Each row is a point. The points of each table are mixes of a few directions, plus a little noise. How many directions does each table use, and how many do they share? Where both have some left over, give the other angles between the two spaces (their principal angles), to ten degrees, smallest first.

First:
[[ 63   4  43]
 [ 12 -19 -22]
 [-87  10 -38]
 [ 13   6  17]]
Second, 7 rows:
[[-18  -8 -22]
 [ 32  15  40]
 [-47 -20 -58]
 [ 42  18  52]
 [ 46  20  58]
 [-57 -25 -69]
 [  0   0   0]]
Directions: first 2, second 1, shared 1

First, 6 rows:
[[  1   4  24 -32]
 [ 20 -18 -37  18]
 [  4  30  -2 -36]
 [ -3  17   8 -20]
 [ 18 -21 -30  18]
 [-39 -12  39  51]]
Second:
[[ 12  14 -50  19]
 [ -1  -6  -9  20]
 [  2  11  15 -34]
 [-23 -29  95 -32]
 [  7  11 -26   3]
 [  4   2 -22  17]
 [ -7 -10  23  -2]
 [  6   7 -26   9]]
Directions: first 3, second 2, shared 2

First:
[[-36   2  13 -25  12  -2  17  24]
 [ 23 -54 -61 -29  56 -55  58  -2]
 [ 22  37  31  49 -54  43 -60 -25]
 [-30  -8   1 -31  21 -13  26  24]
 [-35  -7   3 -34  23 -11  29  29]
 [ 49 -35 -49   6  23 -33  20 -25]
 [-10 -21 -20 -28  30 -25  34  12]
 [ 16  56  52  61 -74  63 -81 -27]
 [  4  30  29  28 -38  33 -41 -11]]
Second (8 x 8):
[[-50  13  16 -35 -54  -3  -2   5]
 [ 38  31  20  55 -63  37 -64 -40]
 [ 95 -23 -33  65  73   2  -4 -22]
 [-45   5  17 -30  21   0  21  33]
 [ 45 -39 -51   0  31 -37  27 -20]
 [-74  -1   4 -68 -50 -24  24  16]
 [ 16  11  18  32  49  26  -8  17]
 [-26   2   7 -19  -7  -3   7  10]]
Directions: first 2, second 3, shared 2

First (10 x 11):
[[ 17  15 -14   1  20   5  -3  32 -11 -11   0]
 [ -3  37 -12  10  33  12 -19 -21 -70 -62  26]
 [-67 -55  11 -30 -47  14 -95   3  -1  22  22]
 [  1  27 -24 -10   6 -20  17  18 -26   0  19]
 [ 22 -24  10 -15 -25 -50  29  25  48  31   1]
 [ 36  32 -66  -8  17  53  25 -27  51  53 -71]
 [ 29 -33  47  20   8  -6  -6  48  30 -20  -6]
 [ -8  27  15  30  25  13  28  -9 -43 -31   8]
 [-23 -15  26  21 -15  25  29 -24  29  35 -29]
 [ -3 -11   6 -18 -23 -48  -5 -46  -9 -19  31]]
Second (8 x 11):
[[-30 -35 -53  33  76 -34   5  -4 -37  32 -51]
 [ 53  17  42 -31 -79  37   2  -8  13 -29  62]
 [-23  28  19  -8   8   4 -16  24   6   9 -33]
 [-51 -23 -46  32  86 -37   0   6 -27  37 -71]
 [ 11   3   8  -3 -40  -3  10 -18  54 -39  61]
 [ 31 -23 -12   1 -12   7  11 -18 -18  -2  27]
 [ 11  18  23 -17 -27  17  -5   6   6  -8  11]
 [ -1  16  17 -10 -10   9  -7  11   4   1  -5]]
Directions: first 6, second 3, shared 0; angles 50, 70, 80

First:
[[-31  25 -40  27 -42  67   2 -14 -43  13  -5   8]
 [-53  32 -28  34 -33  45  -2 -24 -44  21  18   7]
 [-56  26   6  27  -1 -12  -7 -26 -23  22  45   3]
 [ 22  -8  -9  -9  -6  16   3  11   4  -8 -22   0]
 [ 42 -18  -8 -20  -2  15   5  19  15 -16 -37  -2]
 [ 37 -32  56 -33  59 -95  -3  16  56 -16  13 -10]
 [ 62 -29  -3 -31   6   6   6  28  28 -24 -47  -5]
 [-35  15   6  16   1 -11  -4 -16 -12  13  29   2]
 [ 11 -10  19 -10  20 -32  -1   5  18  -5   6  -3]]
Second, 9 rows:
[[ 21 -42 -58  26  -7   5 -10 -21   2   4   8  63]
 [ -8  -1  17  19   7 -13  -8 -19  50   0   2  30]
 [-15  11   5  -6 -40  21   6  26   6  17 -25 -30]
 [ 25   1 -10 -19  20  28 -12 -28 -39 -23  13  -3]
 [ 11  44  45 -27  34  41 -11 -39 -14 -41   4 -26]
 [-10  -8 -31  13  -9 -24  33  49 -28  17 -14  -9]
 [  5 -40 -13 -31 -16 -48 -14  27 -36  31  38 -32]
 [-12  17  -2  50  56 -37  49  13  13 -20 -17  42]
 [-15  17  45 -26 -44  29 -32  -9  46  14  -9 -34]]
Directions: first 2, second 5, shared 1; angles 90

First, 9 rows:
[[ -9   4   1   1  20  15 -20  11  -2   5 -17 -39  50  16 -31  19 -27   5]
 [ 15  -3  -4  -8   2   2   5 -18  -9  -5 -28 -23  -1  27 -23  37 -48  -7]
 [ 16  25  -2 -36  15  59 -93   6  16   2   2 -14  52 -14  27 -14 -18 -74]
 [-38  22  51  24  15 -61  39  42   7  27  14  19 -53 -41  38  30  76  10]
 [  4 -20 -20 -14  -3 -28  33  27  -6 -25  -1  41 -34  -2  31  -8  24  -1]
 [ -3 -12  -7  45 -36  26  13 -64  -2  15  32 -13  18   9 -56 -57  -6  71]
 [ 46 -14 -36 -22 -36  44 -26 -58   1 -21  14  27 -12   9  10 -49 -33 -26]
 [ 14   2   6 -14   1 -20  17  -7  -6  -5 -24  -1 -37  12   6  46 -25 -22]
 [-45  -4  11  25  24 -37  32  61   0   6   9   2  19 -14  -1  -4  57  46]]
Second:
[[ -4  25 -61 -23 -19  22  -2  29  41   3  27  22  30  -5  22   0  31 -57]
 [  7 -29  79  18  21 -30  -2 -26 -64   2 -26 -11 -32   3 -24   1 -27  66]
 [-11  -5 -17  36   3  11  15 -37  45 -24 -29 -69 -22  14  -3   5 -43  11]
 [ -7  24 -68 -13 -17  27   3  18  56  -5  18   3  24  -2  22   0  20 -53]
 [ 16 -16  74 -26  11 -33 -17  23 -95  29  14  69   2 -14 -15  -4  29  34]
 [-10  -9  -4  40   7   8  15 -42  38 -23 -33 -71 -25  16  -6   4 -47  21]
 [ 10 -11  51 -12   8 -23  -9  10 -61  16   5  38  -4  -7 -12  -3  11  28]
 [ 11  -1  28 -30  -1 -16 -14  32 -55  23  23  64  15 -13  -1  -4  36  -1]
 [-12   4 -37  29  -2  19  15 -28  61 -24 -20 -62 -12  13   5   3 -32  -9]
 [ -2  18 -44 -17 -13  15  -1  21  30   3  19  16  21  -4  15  -2  23 -41]]
Directions: first 5, second 2, shared 0; angles 40, 70

First:
[[ 90 -30 -35  40 -42  79  -1  21   8  -7 -11  -8 -23 -20 -23  -9  35  20
   30  27]
 [-11   8  -3   1  -5 -26   1   2  -6  16  -2   3   4   0   8  -2  13  -2
   -2   0]
 [ -4 -40  -8 -18  95  85  19   3  15 -42  49 -23 -26 -37 -37 -18 -62 -37
  -23 -24]
 [-34  18   7  -9   6 -46   2  -3  -8  17   2   6   9   5  18   0   3  -7
   -9  -7]
 [-31  19   5  -6  -2 -51   0  -2 -11  21  -2   8  12   7  18   0   7  -4
   -7  -7]
 [-12  11   4  -2  -8 -26  -1   0  -4  11  -4   4   6   6   9   2   8   1
    1   1]
 [-26   0  21 -19  25   2  -4 -15   6 -21   8   0   4  13  -3  10 -32  -6
   -8 -13]
 [ 91 -19 -20  39 -78  60 -14  10   7  -8 -32   2 -11   4 -15   6  45  41
   40  37]
 [-30   9  21 -18  14 -17  -6 -14   1  -9   2   5   8  15   4  10 -21  -3
   -9 -10]
 [-19  10 -11   2   6 -37   8   8 -11  27   4   3   2 -10  12  -9  15 -11
   -9  -4]
 [-17  12  17  -9  -9 -22  -8 -12   0  -4  -9   6  11  19   8  11  -6   6
    1  -1]]
Second (11 x 20):
[[ 12  -6  33 -15 -23  -8   9 -35 -27  26  45  -8  -9   0 -17 -32 -11   3
   35   4]
 [ 10  10  14  -4 -26 -19   1 -20 -14  24  23   4  -5   8   1 -18   6  -1
   29   4]
 [-20  -9 -40  15  47  28  -7  49  36 -47 -58   1  11 -10  11  44   0  -1
  -60  -7]
 [ -3 -37  22 -15  23  32  14 -12 -11 -12  23 -24  -5 -19 -30 -13 -31   8
  -10  -3]
 [-13 -20 -13   2  37  29   2  23  15 -31 -24  -9   4 -14  -7  20 -13   3
  -39  -5]
 [ -3 -10   1  -2  11  12   3   3   1  -9  -1  -6   0  -6  -6   2  -7   2
  -10  -2]
 [ 15  39   2   6 -47 -45  -9 -16 -10  38  11  21  -2  23  22 -13  29  -7
   43   7]
 [ -8 -36  10 -10  33  37  11   1  -1 -23   6 -22  -1 -20 -25   0 -29   8
  -25  -4]
 [ -6 -26   7  -7  24  26   8   2   0 -17   4 -15  -1 -14 -18   0 -20   6
  -19  -3]
 [  3  70 -49  31 -36 -57 -27  31  26  17 -53  46  11  34  60  31  61 -16
   11   4]
 [ 15  25  14  -2 -43 -35  -3 -25 -17  37  26  12  -5  16  10 -22  17  -4
   44   6]]
Directions: first 3, second 2, shared 0; angles 30, 90

First, 11 rows:
[[ -9  10  -7  -3 -10 -10   8  -6 -17  -8  28  15 -28   2   4  -4  11  10
   11 -21 -14  11 -28  -5  20  10   2  -3 -15 -10  -2  -7]
 [ 17 -19  16   9  20  17 -15  12  32  13 -51 -28  52  -6  -6  10 -23 -17
  -21  37  25 -22  55   8 -37 -18  -3   4  24  18   5  13]
 [-12  15 -12  -6 -15 -13  11 -10 -24  -9  39  21 -39   3   3  -6  17  13
   16 -28 -18  16 -40  -5  27  13   3  -4 -18 -13  -5 -10]
 [-12  16 -12  -6 -14 -14  10  -8 -23 -10  37  21 -38   4   2  -7  16  12
   16 -26 -19  15 -39  -7  27  12   2  -5 -19 -12  -4 -10]
 [ 13 -13  13   5  14  13 -10  10  24  11 -39 -21  40  -4  -4   8 -17 -13
  -16  27  20 -17  40   8 -30 -13  -4   3  18  14   5  11]
 [ 27 -30  25  12  29  27 -23  19  49  19 -80 -44  79  -8  -7  14 -35 -27
  -33  58  39 -34  80  14 -56 -28  -6   7  39  28   9  20]
 [-15  16 -14  -6 -15 -16  12 -12 -27 -12  45  25 -45   4   5  -7  20  14
   17 -32 -22  20 -46  -8  31  16   3  -4 -21 -16  -5 -10]
 [  2  -2   1   3   2   3   0   2   5   1  -7  -3   8  -1  -1   1  -3  -3
   -2   6   4  -5   6   1  -6  -2  -1   0   5   3   0   2]
 [ 11 -13  10   4  13  12 -10   8  21   8 -33 -18  33  -5  -3   6 -14 -11
  -13  24  17 -14  35   7 -26 -12  -3   4  17  10   4   8]
 [-15  16 -14  -6 -17 -15  13 -12 -29 -11  44  24 -45   4   6  -8  20  15
   17 -31 -23  20 -46  -8  34  16   4  -5 -21 -15  -4 -10]
 [ -5   5  -5  -2  -6  -6   3  -6 -11  -3  18   9 -16   1   1  -3   9   5
    7 -12  -9   6 -18  -2  14   6   2  -2  -8  -6  -3  -4]]
Second (9 x 32):
[[-13 -22  11  32 -11   1   4  -5  -5  20 -15   0   0   7   9  10 -10 -41
  -19   0 -31 -15  13 -15 -26 -12   2  16   7 -27 -11  -8]
 [-18  53 -15 -45   7   3  -6 -17  25 -12  26  -8  15 -37   2 -18 -29  95
   12 -24  17  28 -28  12  28  16  -1 -22   6   0 -17  14]
 [ 20 -35   8   4  38   7  -6  -4   3   7 -34   3  12  20  11   3   7 -14
   -4  25  -6  -8  22   2 -33 -13  -9  16   4   5  18 -16]
 [ 14 -27  20  34  12   6 -19  -6 -16  32   4  -7 -25  36 -20  -6  19 -40
   27  27 -18  -6  21   7 -48 -19  32  29  -5   2 -50 -10]
 [ -8 -23   8  36 -22  -6   6   0 -26  14  11  10 -29  19  -3   6  15 -53
    0  -5 -31  -8  -1 -11 -11  -8  12  16  -9 -20 -16  -9]
 [ -5  21  -1  -5 -25   2  -1  15  13  -7   0 -17  19 -22 -13   3 -14   5
   -7  -3  28  -5   9   5  18   4   1 -16   7  11  -1  24]
 [  0  60 -15 -38  10   6   0   7  35  -1  20 -14  -6   7  -2  -9  -1  38
    5   7  14  15 -20  -4  25  -4 -19 -19   3  27   8   3]
 [  2  31 -18 -41  17  -2   6  -1  18 -19   6   3   7 -12  12  -7  -4  53
   -2  -9  19  16 -22   2  30  12 -22 -20   0  14  31  -1]
 [  6 -62   4  24 -26 -17  15  11 -47 -30 -21  28   5 -16   4  16  19 -43
  -11 -20   9 -15   8   4  15  20   2   0 -14 -11  40   1]]
Directions: first 1, second 6, shared 1
